Each row is a point. Each copy is the shape, with its points in the same order, turned, moved and blurred by noise. Say if it was mirrored as well.

Shape (5 x 2):
[[ 0.04 -0.38]
 [ 0.24 -0.27]
 [-0.20 -0.12]
 [ 0.20 -0.39]
 [-0.22  0.34]]
Copy 1 (5 x 2):
[[-0.28  0.15]
 [-0.16  0.36]
 [-0.19 -0.18]
 [-0.31  0.26]
 [ 0.36 -0.33]]
Copy 1 is: mirrored
Copy 2 (5 x 2):
[[ 0.41 -0.24]
 [ 0.22 -0.36]
 [ 0.29  0.10]
 [ 0.33 -0.37]
 [-0.10  0.34]]
Copy 2 is: mirrored
Copy 3 (5 x 2):
[[-0.18 -0.34]
 [ 0.06 -0.37]
 [-0.16 -0.01]
 [-0.08 -0.42]
 [ 0.14  0.40]]
Copy 3 is: only turned
Copy 4 (5 x 2):
[[ 0.20  0.29]
 [ 0.39  0.11]
 [-0.07  0.08]
 [ 0.34  0.23]
 [-0.21 -0.33]]
Copy 4 is: mirrored

Shape (7 x 4):
[[-0.15 -0.50  0.21 -0.37]
 [ 0.59  0.14 -0.31  0.18]
 [ 0.17  0.35  0.12 -0.35]
 [ 0.01  0.23  0.00  0.37]
 [-0.32  0.13 -0.09  0.23]
 [-0.29 -0.15  0.04  0.05]
 [-0.09 -0.29  0.12  0.38]]
Copy 1 (7 x 4):
[[-0.53 -0.36 -0.32  0.05]
 [-0.08  0.56  0.11 -0.56]
 [ 0.01  0.37 -0.11  0.18]
 [ 0.30  0.02  0.16 -0.34]
 [ 0.14 -0.15  0.35 -0.05]
 [-0.05 -0.36  0.05 -0.08]
 [ 0.00 -0.38  0.01 -0.36]]
Copy 1 is: mirrored
Copy 2 (7 x 4):
[[-0.17 -0.24  0.17  0.59]
 [ 0.46 -0.13  0.18 -0.47]
 [ 0.41  0.16 -0.19  0.17]
 [-0.07  0.08 -0.12 -0.35]
 [-0.33  0.24 -0.03 -0.20]
 [-0.27  0.01  0.06  0.08]
 [-0.36 -0.28 -0.01 -0.16]]
Copy 2 is: only turned
Copy 3 (7 x 4):
[[ 0.05 -0.64 -0.12 -0.21]
 [-0.50  0.36  0.02  0.22]
 [-0.09  0.15  0.25 -0.43]
 [ 0.20  0.31  0.11  0.24]
 [ 0.40  0.18 -0.17  0.10]
 [ 0.31 -0.16 -0.16  0.05]
 [ 0.21 -0.19 -0.02  0.42]]
Copy 3 is: mirrored
